Each row is a point. To make a cloud, some directions were put in groups of two or more. Within a group, all points are equally far from the middle, so they leave a hole (a ring in 2 directions, a hollow ball in 3). The other directions are filled evenly. Then the cloud was stretched, turned, moved and blurred a little. How many holes are there, and how many directions does each take, smallest first?

Cloud, 14 rows:
87; -45
40; -47
-2; 31
-21; 12
8; -24
-14; -59
-38; 17
-27; 18
18; -22
41; 5
10; 50
64; 6
18; -19
1; -58
Holes: 0

Cloud, 20 rows:
10; 9; 17
-42; 28; 37
-40; -69; -35
21; -21; 1
-49; -62; -36
59; -46; 23
-65; 46; 31
-22; -34; 29
-61; 24; 15
-21; 41; -8
8; -35; 44
52; -29; 3
-52; -6; 55
-18; -37; 19
-10; -49; 10
-64; 13; -33
-10; 2; 49
31; 18; 11
-38; -6; -42
-22; 39; 40
Holes: 0

Cloud, 20 rows:
15; 30; -20
42; -14; -47
-32; 19; -11
-40; -4; -14
26; -36; -19
32; 18; 56
16; -26; 63
13; 46; -8
37; 46; 44
57; 16; 16
67; -17; 6
12; 62; -10
-21; -52; -41
35; -37; -20
19; -50; 45
-61; -4; 1
11; 41; 58
-38; -42; 20
34; 49; 58
29; 35; -21
Holes: 0

Cloud, 30 rows:
-17; -27; 51; 37
-52; 17; -13; 16
38; 46; 35; 38
-46; 23; -16; -10
-27; -37; -35; -6
25; -31; -18; 56
-4; 32; 38; -52
-29; -22; 14; -52
17; -43; -26; -41
59; -35; 16; -31
17; 43; 30; -51
-17; 29; 21; -56
48; 43; 43; 22
44; 20; -34; 49
12; 47; -17; -45
-5; -38; 44; -36
39; -23; -14; 59
37; -27; -10; 58
31; 39; -35; 39
-52; 13; -9; 25
5; 43; 56; 28
6; -42; 46; 29
74; -13; 27; 3
8; 45; 49; 36
67; -3; 14; 43
-26; 15; 53; 40
-51; 11; -5; 31
0; -41; 46; -30
0; 45; 44; 41
6; 38; 36; -51
Holes: 2 (2, 2)

Cloud, 54 rows:
38; -24; -30; 0; 20; 12
59; -50; 22; 21; 51; -22
23; -53; -29; -31; -57; 6
-4; -52; -20; 6; 46; -2
-17; -39; -22; 20; -46; -51
-21; 11; 11; -9; -30; -9
18; -8; 1; 34; -56; 20
-28; 26; 26; -18; -21; -25
4; 13; -3; -10; -29; -2
31; -38; -13; 41; -22; 29
8; -51; 26; 9; 55; 42
27; 10; -3; 27; 19; -54
-66; -39; 44; 27; 61; 3
4; -51; -39; -9; 64; 10
-2; -24; -12; 21; 75; -14
-13; -10; -32; 54; -11; -91
23; -33; -17; 52; -13; -47
-77; -22; 7; 14; -12; -1
64; 1; 30; -64; 11; -42
52; 25; 36; 33; -40; 44
46; 18; -20; -2; -1; -24
-19; 24; -26; 51; -51; 2
24; 27; -33; -28; 38; 53
-7; -38; 49; -19; -48; -9
15; -52; -8; 46; 53; -37
-20; 19; -38; -4; -14; -70
40; -8; -19; -49; -33; -66
-45; -52; -10; 40; 16; 1
-4; 13; 2; -27; -52; -4
58; -2; -6; -12; -39; -72
27; -65; 24; 14; 58; 22
-3; -42; 49; 26; 46; -38
-38; -53; -15; 16; -59; 22
18; 11; -28; 15; 63; -28
46; -16; 46; -36; 51; -17
42; -10; 16; 24; 47; -8
42; 20; -6; 29; 17; -60
-33; 18; 47; -10; 3; 14
17; 15; -19; 11; 19; 7
-65; -55; -6; 9; -69; -28
-6; -70; 57; -47; 20; 76
-43; 19; -3; -2; 21; 23
33; -70; 10; 3; -12; -21
-51; -44; 59; 41; -24; -23
70; 18; 43; 12; -35; -55
-50; 6; 15; -34; 35; -34
-54; -13; 49; -17; -66; 5
-30; -62; 67; -18; 54; -28
28; -63; 52; -5; -32; 2
34; 23; 52; 45; 1; -10
30; -53; -36; 74; -14; -32
-39; -47; -6; -42; 4; 30
78; 4; 67; -13; -37; -44
19; -7; 41; 2; -21; -20
Holes: 0

Cloud:
-3; -14; 64; -7; -3; -39; -5; -58
-17; 36; 35; -11; 3; -87; -5; 42
-71; -6; 35; 22; 0; -9; -70; -7
-24; -42; 13; 15; 36; 31; 36; -20
53; -9; -6; -22; -37; -24; -59; 44
6; 25; -6; -54; 9; -37; -56; -18
6; 29; 25; -4; -55; 23; 7; -38
-34; -4; -36; 31; 10; -8; -70; -14
-68; 14; 45; -38; -8; -4; 19; 38
33; 22; 40; -19; -67; -11; 18; 24
-27; -9; 4; -27; -56; -20; 74; 30
-70; -32; 19; 18; 36; 0; 42; -27
9; -31; 20; -73; -10; -3; -19; -34
-38; -33; -22; -20; 44; -67; -41; 33
-45; -8; 9; -45; -13; -65; 56; -25
-30; -56; -36; -42; -11; -45; -59; 14
23; -25; 25; -38; -80; -19; 26; 24
-5; -33; -38; -15; -32; -54; 53; 43
13; 5; 41; -9; -29; -60; 3; -56
-15; -43; -32; 4; -12; -32; 32; -51
-4; -64; -2; -7; 1; -3; 10; 68
62; -11; -17; -5; -25; -25; 17; 52
24; 9; 24; -58; 2; -42; 1; -37
-47; -12; 22; 45; -6; -13; -72; 31
32; -5; 30; 11; -71; -30; 49; 18
-29; -31; 67; 11; -56; 0; 38; 7
24; 16; 3; -36; -19; -38; 23; -51
-38; -27; -29; 46; 13; -59; -25; 36
-28; 25; 7; 23; -70; -42; -42; -7
-31; -60; 6; 36; 17; -47; 18; -31
-7; -31; 40; -17; -65; -41; 0; -55
50; -15; 21; -27; -15; -56; -61; 37
32; -13; -30; -27; 12; 2; -15; -35
-36; 7; -23; -43; -17; -69; 53; 22
41; 37; -11; -32; -3; -44; 14; 52
-58; -12; 49; 10; 11; -39; 64; 38
9; 43; -34; -40; 23; -34; 2; 26
-18; 28; 39; -4; 10; -89; -28; 16
-7; 32; 25; 24; -69; 8; -26; -18
17; -57; 18; 40; 23; -43; 35; 38
-41; -43; 5; 8; 63; -28; 44; 25
21; 24; 13; -34; -9; -87; -41; 20
-60; -10; -2; -9; -86; -12; -13; -7
-50; -2; 36; -28; -9; -32; 83; -6
-43; 44; 36; 36; 36; 8; 6; -14
-68; -17; -14; 8; -20; -35; 27; -52
42; -65; -4; -23; -13; -41; -44; 17
10; 17; 11; -36; -22; 2; -63; 62
-48; -24; -35; -16; 0; 37; -15; 42
5; -27; 63; 17; -62; -35; -9; -32
-35; -13; -7; 7; -11; -39; 93; -7
-89; 16; 32; 12; -5; 15; 27; -8
-4; -39; -19; 16; -27; -68; 55; -21
18; -25; 62; -21; -51; -59; 33; 30
35; -6; -6; 8; -41; -64; 13; -40
41; -37; -3; 7; 16; -1; 32; 54
37; -2; 17; 27; 39; -25; -13; 71
-34; -19; -24; -62; -17; -67; 25; -19
48; 2; 5; -33; -46; -3; -40; 45
-47; -14; 16; -41; -23; -38; 50; -52
-4; -26; 55; -46; 8; -23; 50; 43
-11; -37; 66; 5; 4; 17; -27; -34
-64; -44; 42; 30; -26; 15; 3; 19
12; 12; 53; 32; 57; -19; 33; 18
-44; 35; -33; -1; -32; 26; -14; -14
-5; 14; 50; 0; -17; -69; -64; 21
-6; 49; -16; -55; 17; -14; -2; 23
-40; -16; 47; -9; 6; -63; 77; 4
32; -12; 16; -14; 52; 14; 17; 34
40; 5; 49; -14; -44; -80; -5; 11
34; -7; 70; -15; -14; -57; 27; 41
26; 5; 75; 24; -23; -55; 27; 30
-24; -6; -26; -56; 4; -70; 19; 55
0; 13; 30; 53; 6; 40; -9; 21
-35; -54; -29; -62; -13; -23; -49; -9
Holes: 3 (2, 3, 3)

Cloud (86 x 8):
22; -41; 1; 21; -19; 57; -60; -35
-7; -34; -15; -60; -29; -40; 50; -21
31; -22; -21; 22; 5; 59; -25; 39
25; -25; 35; 43; -2; -47; 36; 1
-32; 23; -28; -34; -12; -54; -35; 31
-26; -74; 38; 65; -4; -3; -2; -10
-73; 3; -18; -54; 20; 16; -18; -42
-20; -58; -25; -34; 32; 72; -23; 7
-41; -53; -61; 25; 39; -44; -28; 11
9; -32; -15; -19; -7; -69; -51; 29
-14; -79; 24; -45; -57; -18; 25; -5
16; -2; -49; 35; -14; -14; -35; -66
29; 14; 21; 28; -13; 22; -48; 39
-15; -35; -11; -1; -9; 10; -36; 77
-29; -23; -66; -17; -23; 27; 8; -60
-49; -15; -18; -50; 27; -35; 30; 30
25; -50; -69; 26; 38; -1; -8; -27
-37; -56; 16; -35; 56; -23; -38; -37
2; 42; 49; -46; -5; 5; 4; -4
31; 5; -39; -7; -40; 45; 42; -15
7; -13; -12; -18; 58; 17; -37; -67
-5; -19; 22; 26; 14; 20; -41; 63
24; 40; 9; 19; 16; -54; -13; 8
21; 3; 39; 11; 32; -23; 22; 40
-41; 32; 19; 23; 21; 33; 11; 26
9; -13; 2; -17; -46; 22; 60; -28
25; 19; 40; -8; -4; -20; 51; 0
-29; -32; -62; 6; -21; -69; 9; 14
14; -7; -40; -2; -71; -33; -39; -56
32; -43; 13; -66; 4; 21; -25; 9
-46; 11; 3; -72; -9; 49; -4; 6
-2; -54; -22; -7; -48; -79; -40; 7
38; -7; 0; -34; -72; 14; 33; -31
0; -7; -21; -37; -82; 32; -49; -6
-56; -63; -22; -31; -19; -23; 21; -50
-8; 9; -79; -25; -19; 2; 7; 47
-37; 4; 16; 63; -20; 42; -8; 23
-42; -22; 31; -77; -22; -28; -30; -9
-40; -70; -26; 44; 5; 10; -71; 6
44; 44; -26; -31; 29; 34; -17; -12
-28; -70; -66; 24; -7; 34; -18; 35
-33; -51; -22; 29; 56; -44; 8; 17
-22; -56; 46; 21; -12; -19; -71; 19
-62; -39; -9; -62; 48; -22; -25; -17
45; -72; 14; -16; -1; -5; 45; -14
-16; 3; -24; 6; -41; -70; 25; 9
-93; -54; -19; -32; 22; 31; -1; -4
-46; 33; 33; -38; -4; 42; -3; 9
50; -2; 47; -32; -31; -9; -9; -58
-33; -65; -68; -4; -25; 52; -24; 20
-9; 2; -11; -22; -73; -47; -59; 6
-82; 17; -15; 23; 12; 3; -17; -11
10; -40; -27; -33; 8; 52; -51; 28
0; -81; -25; 55; -26; 16; -20; 27
5; -7; 72; 19; -7; -1; -40; 30
26; -15; -3; 1; -34; 39; 51; -36
25; -55; -50; 26; 19; -38; -44; -40
-26; 45; 40; -37; 13; -12; -21; -20
3; -94; 13; -9; -4; -11; 46; -8
4; -34; -2; -10; 67; 13; 43; -1
-1; -67; 22; 29; 24; -20; 38; -27
-2; 0; 16; 21; -70; -48; 27; 9
46; 21; 32; -35; 2; 34; 29; -2
4; -18; -53; 20; -61; 2; -15; -57
-16; -57; -46; -66; 17; -35; -19; -54
-31; -62; -12; -11; 25; -36; 49; 30
26; -83; -16; 14; -15; 15; -38; -54
-24; -69; -7; -9; 45; 31; 43; 13
5; 29; 11; 25; 16; -65; -27; -21
4; -27; -32; 30; 45; -27; 9; 51
2; -38; -94; -45; 19; -13; 15; -2
-7; 33; -45; -37; -26; -46; -46; 11
-6; -80; 45; -26; -8; 24; -41; -33
-66; -52; 20; -3; -60; -42; -20; -27
-46; 0; -41; -21; -36; 27; -61; 39
7; -1; -10; 66; -49; 24; 9; 21
-16; -10; -8; 70; -31; -19; 15; -13
-33; 47; 15; -6; 19; 8; 19; 25
0; -18; -70; 17; -62; 8; 13; -21
-13; -46; -18; 4; -84; -14; -10; 48
-87; -15; 13; -15; -29; -3; -61; 14
-27; -78; 30; -48; -63; -1; 1; -13
35; 11; -45; 48; -24; -13; 21; -3
-33; -20; 19; 8; -6; 17; -8; -80
-12; -40; 16; -79; -21; -53; -1; -18
10; -12; -63; 3; -60; -35; -13; -49
Holes: 3 (2, 2, 4)
